Every row gives one point. Examples show where two turns around zero, p and q, send a point. Where does a point land after both, in the order given? Backwards means that the second turn is done in reverse. Each puzzle has new turns, and all numbers are rounded.

Turn p:
.00 .27 => -.17  .21
.31 .17 => .14 .33
-.08 -.40 =>  .18 -.36
.20 .19 => .04 .27
-.43 -.23 => -.20 -.45
Turn q:
 .30 -.30 =>  .40 -.15
-.31  .19 => -.36  .05
.26 .28 => .12 .36
-.24 -.18 => -.15 -.26
Where do these land?
q, then p:  .55 -.12 => .36 .43
p, then q: -.12 -.14 =>  .07 -.17
q, then p backwards: -.06  .21 => -.01  .22
q, then p: -.37  .05 => -.22 -.30

Turn p:
 .29  .24 -.40 =>  .37 -.11 -.39
-.16  .32  .35 => -.14  .48  .01
-.20 -.27  .04 => -.25 -.16  .17
-.25 -.13 -.27 => -.24 -.26 -.16
 .32 -.17  .27 => .25 .04 .37
Turn q:
-.01 -.09  .36 => .07 .13 .34
 .13 -.36  .20 =>  .00 -.20  .38
 .28  .06 -.06 =>  .23 -.16 -.08
-.23  .51  .01 =>  .07  .46 -.31
-.17 -.13 -.51 => -.38 -.23 -.33
Where do these land?
q, then p backwards: .42 .27 .20 =>  .53  .10 -.04
p, then q:  .20  .04 -.23 =>  .06 -.30 -.03
p, then q: -.17  .09 -.12 => -.17 -.01 -.14
p, then q: -.45 -.40  .15 => -.41  .35  .31

Turn p:
-.01 -.17  .13  .30 =>  .10 -.02  .05  .35
-.03 -.11  .05 -.17 => -.10 -.12  .13 -.07
 .18  .07  .54 -.13 =>  .15  .20  .53 -.06
 .08 -.02  .03 -.02 =>  .07 -.03  .05 -.03
-.29  .08 -.32  .17 => -.21  .04 -.40  .12
 .06  .15 -.42 -.16 => -.02 -.08 -.35 -.32
Turn q:
-.12 -.02 -.12 -.13 => -.17  .00 -.11 -.06
-.08  .04  .75 -.04 =>  .38 -.04  .39 -.52
 .03 -.22 -.11  .13 =>  .02 -.21 -.09  .16
 .20 -.03 -.22 -.11 =>  .01  .11 -.26  .15
-.03  .10 -.15  .30 => -.11 -.03  .18  .28
 .01  .13 -.15 -.14 => -.13  .18 -.10  .01
Where do these land?
p, then q:  .25  .05 -.06 -.13 =>  .14  .11 -.22 -.07
p, then q: -.40 -.33  .19 -.06 => -.10 -.41  .33 -.15
p, then q:  .00 -.08 -.14 -.20 => -.06 -.11 -.18 -.13
p, then q backwards: .29 .05 .27 .32 => .42 .13 .17 .20
q, then p: -.25  .07 -.17  .34 => -.17  .06  .15  .39
q, then p:  .05 -.03 -.14  .07 =>  .02  .00 -.10  .13
p, then q:  .05  .26  .05 -.34 => -.06  .24 -.11 -.34

Turn p:
 .07 -.12 -.07 -.20  .30 -.16 =>  .14  .06 -.17 -.16  .31 -.07
 .17  .10  .04 -.17 -.18 -.12 =>  .06 -.01 -.11 -.18 -.22 -.13
 .14  .04  .05  .17  .56 -.21 =>  .44  .15  .14  .06  .40 -.12
 .16  .05 -.19  .05 -.16 -.15 =>  .12 -.16 -.17  .08 -.15 -.12
 .21 -.30  .18  .13 -.20 -.14 =>  .13 -.39  .14 -.20 -.08  .07
-.32 -.22 -.08 -.13  .10  .75 => -.46  .25 -.06  .11  .16  .66
-.29  .23 -.06  .01 -.21 -.12 => -.27  .02  .02  .15 -.14 -.28
-.15  .23  .14  .14 -.21  .14 => -.17  .09  .22  .13 -.27 -.01
Turn q:
 .11 -.36  .30  .15  .10  .11 => -.05 -.27  .38  .15  .15 -.07
 .05  .01  .05 -.02  .21 -.19 =>  .02  .06 -.04  .00  .28 -.07
 .34 -.14 -.35 -.07 -.22 -.38 =>  .04 -.33 -.55  .08  .03 -.21
-.22 -.24 -.17 -.20  .31  .12 => -.30 -.07  .03 -.17  .21  .34
 .02  .39  .11  .13 -.27  .31 =>  .29  .23  .14  .09 -.43  .04
 .07  .19 -.32  .15  .01  .38 =>  .07  .10 -.09  .26 -.24  .40
-.31  .27  .05  .04 -.15 -.23 => -.10  .36 -.08 -.15 -.14 -.25
-.05 -.13  .32 -.20  .01 -.13 =>  .02 -.09  .19 -.27  .15 -.20
Where do these land?
q, then p backwards:  .00  .26  .20 -.01 -.27  .58 =>  .40  .23  .36  .28 -.19  .25
q, then p: -.02 -.15 -.23 -.29 -.02 -.19 => -.16 -.01 -.34  .00  .23  .05
q, then p backwards:  .15 -.25 -.08  .42 -.06 -.22 => -.31  .09 -.35  .22 -.10 -.19
p, then q: -.29  .04  .34  .00 -.06  .35 =>  .03  .29  .37 -.24 -.21  .00
p, then q:  .17 -.31  .26  .09  .34 -.24 =>  .26 -.22  .15 -.09  .47  .10
p, then q backwards: -.10  .17 -.46 -.10  .06  .08 =>  .08  .13 -.35  .25  .04 -.24
q, then p: -.06  .00 -.24 -.10  .04 -.08 => -.12  .06 -.19  .14  .07  .04
q, then p:  .04  .15  .28 -.07  .10 -.43 =>  .30  .15 -.11 -.10  .18 -.37
p, then q backwards:  .10  .10 -.06  .07 -.13  .16 =>  .02  .08 -.12  .09 -.11  .17

Turn p:
-.24 -.02  .23  .20 -.36  .05  .23 -.01 =>  .27 -.24  .23  .27 -.25  .13 -.01  .02
 .14 -.11 -.13 -.18 -.32 -.25 -.20  .10 =>  .31 -.07 -.11 -.33 -.01 -.21 -.04 -.16
-.09 -.23 -.03  .02 -.29 -.18 -.32  .16 =>  .24 -.29 -.10 -.27 -.12 -.22 -.03  .11
-.10  .01 -.21  .38  .13  .24  .26  .16 => -.18  .05 -.15  .14 -.32  .38  .16  .12
 .04  .03  .37  .02  .05 -.15  .26 -.05 => .20 .07 .26 .18 .23 .17 .00 .10
-.01  .32 -.50 -.08  .23 -.07 -.21 -.11 => -.28  .38 -.26 -.06 -.11 -.34  .18 -.11
 .05  .48  .36 -.37  .25  .16  .01  .16 => -.22  .43  .42  .00  .13 -.03 -.43  .06
 .45 -.35  .32 -.02  .08 -.01 -.28 -.30 =>  .07 -.29 -.25  .04  .63 -.03 -.24  .01
 .13 -.03 -.38 -.04  .31  .26  .05 -.18 => -.44  .10 -.27  .02  .07  .10  .15 -.22
-.36 -.10 -.03  .06 -.07 -.05  .20  .07 =>  .03 -.14  .22  .02 -.23  .07  .26  .06
Turn q:
-.15 -.04  .35  .26  .26 -.02  .08  .03 => -.30  .27 -.03  .23  .09  .12  .11  .20
-.14 -.17 -.19 -.13  .12 -.20 -.03 -.07 => -.09 -.10 -.23 -.01 -.11 -.16 -.22  .03
 .05 -.23  .15  .29 -.13  .18 -.08 -.09 =>  .05 -.14  .10  .37  .16  .07  .15  .09
 .24 -.14 -.07  .45  .22  .17  .20 -.17 => -.03 -.01 -.16  .16  .51 -.15  .29  .11
 .03  .29  .06  .06 -.47 -.23 -.06  .33 =>  .21  .24  .26  .08 -.31  .02  .09 -.45
 .13 -.24 -.02 -.44  .22  .02  .20 -.17 => -.20 -.23  .09 -.31  .05 -.26 -.18  .29
-.27  .40 -.07  .12 -.58  .13 -.05  .49 =>  .36  .14  .09  .03 -.52  .30  .41 -.40
 .12 -.01 -.06 -.21  .21  .03 -.20  .08 =>  .17  .07 -.02 -.16  .02 -.01 -.23  .20
 .00  .14 -.16 -.40  .15 -.08 -.06 -.43 => -.15 -.25 -.09 -.38  .13  .07 -.40 -.08
Where do these land?
q, then p: -.25 -.07  .28  .03  .15 -.17 -.34  .10 => -.01 -.01 -.20  .10 -.39 -.12 -.28  .18
q, then p: -.15 -.03 -.28  .26  .12  .45 -.09 -.17 => -.29  .00 -.25 -.20 -.04  .42  .18 -.15
p, then q:  .22  .17  .14 -.33  .11  .04 -.01 -.08 => -.11  .16 -.10 -.06  .14  .28 -.27  .04
q, then p backwards:  .37  .18 -.47  .01 -.24  .41 -.04  .06 =>  .14 -.39  .00 -.10 -.37 -.54  .09  .00
q, then p backwards: -.75  .15  .10  .00  .05 -.17 -.13  .08 =>  .07  .17 -.37  .36  .02  .53  .17  .21
q, then p:  .16 -.16 -.31  .24  .18 -.15 -.15 -.08 => -.04  .21 -.38 -.10  .10 -.09  .24  .11
q, then p:  .01 -.16  .22 -.25 -.13 -.10  .45  .27 =>  .43 -.05  .48  .01 -.08 -.05  .04  .04
p, then q: -.02 -.12 -.07 -.17 -.35 -.03  .06 -.07 => -.11 -.24  .18  .06  .19 -.13 -.16 -.02
q, then p:  .03 -.02 -.02  .19  .16  .05  .36 -.06 => -.08  .16  .21 -.01 -.05  .09  .34  .03
p, then q:  .38  .08  .39  .01 -.05 -.32 -.11 -.04 =>  .25  .38 -.03 -.12  .33 -.08 -.23  .16

Turn p:
 .10  .18  .12 -.60  .55  .56 -.04 -.16 =>  .08  .23 -.65  .32 -.25  .09 -.50  .41
 .16 -.43  .75  .00 -.16 -.17 -.05 -.17 =>  .01 -.40  .03 -.18  .12  .39 -.49 -.50
 .16 -.18 -.02  .14 -.19 -.32  .29  .01 =>  .09 -.18  .20 -.30  .33 -.10  .04 -.07
 .14  .44  .49 -.41  .05  .50  .01  .14 => -.10  .24 -.23  .04 -.22  .63 -.38  .43
-.14  .10 -.32  .26 -.20  .15 -.05 -.06 => -.15  .24  .03  .10  .09 -.07  .40 -.08
-.03 -.28  .10 -.20 -.22 -.24 -.20  .23 =>  .02 -.43 -.01 -.24 -.23  .10  .10 -.13
-.34 -.04 -.32  .07 -.16 -.19  .09 -.09 => -.29 -.06  .08 -.05  .07 -.35  .27 -.04
 .02  .38 -.30  .07  .05 -.29 -.19 -.03 =>  .06  .32  .23 -.15 -.27 -.30  .14  .04
-.21  .10 -.18  .32  .21 -.02  .09  .16 =>  .01  .04  .30  .31  .06 -.19  .16  .13
 .15 -.27 -.33  .34  .07  .04  .06 -.03 =>  .28  .01  .00  .15  .30 -.20  .27 -.16
Turn q:
-.06 -.12 -.18  .10  .25 -.26 -.07  .37 =>  .02 -.21  .18  .17 -.22  .22 -.27  .23
 .01  .38  .07 -.17 -.03 -.02 -.15 -.03 => -.06  .35  .12  .16  .12 -.13 -.05 -.04
 .22  .25  .60  .17  .45 -.25  .29  .08 =>  .21 -.08  .16  .24  .09  .15 -.43 -.71
-.18  .18 -.07  .40 -.06  .18 -.32 -.42 => -.01  .22 -.36 -.12 -.27 -.51 -.11  .01
-.23  .13  .04 -.10 -.42 -.11 -.11  .08 => -.10  .14  .35 -.04 -.08 -.24  .26  .08
 .31 -.08 -.23  .29 -.19  .33  .51  .13 =>  .27 -.40 -.36  .30  .05  .05  .45 -.04
-.29 -.17  .21 -.13  .06  .32 -.27  .26 => -.35  .21  .02 -.12 -.36  .30  .12 -.06
-.16 -.41 -.26 -.35  .23 -.23  .36 -.12 => -.27 -.49  .05 -.24  .39  .21 -.14  .22
 .39 -.16 -.19 -.22 -.30  .04 -.25 -.35 =>  .31  .28 -.16 -.34  .29 -.04  .19  .32
Where do these land?
p, then q:  .10 -.30  .14  .36 -.20  .09 -.33 -.31 => -.01  .04 -.48 -.23  .27 -.34 -.13 -.13
p, then q: -.75  .17  .20 -.14 -.08 -.09 -.31  .47 => -.21 -.30  .26 -.32 -.48 -.18  .61 -.21
q, then p: -.07  .18  .22 -.69 -.03 -.45  .44  .63 => -.16 -.11  .18  .72  .22  .47 -.67 -.19
q, then p: -.08  .02 -.04  .13  .06 -.08  .29 -.25 =>  .11 -.18 -.05  .01 -.04 -.30 -.04 -.20
p, then q:  .21  .08 -.14 -.18 -.13  .17  .08 -.30 => -.16  .11 -.04  .27  .21 -.05 -.13  .27
p, then q:  .15  .30  .06  .51 -.18  .12  .13 -.07 => -.16  .22 -.16  .26  .07 -.03 -.18 -.49
p, then q backwards:  .25 -.26 -.13 -.27  .20 -.19 -.01 -.09 =>  .15 -.10 -.06  .38  .00 -.09  .02 -.34
q, then p: -.16 -.03  .12  .01  .25  .43  .06  .14 => -.35  .16 -.14  .16  .15 -.11  .27 -.06
p, then q:  .24  .09 -.05 -.09  .18 -.23 -.19 -.10 =>  .25  .25  .17 -.04  .19 -.07  .05  .10
q, then p backwards:  .10 -.25 -.37  .35 -.07  .22 -.17 -.12 =>  .14 -.05 -.27 -.52  .12  .11 -.07  .18
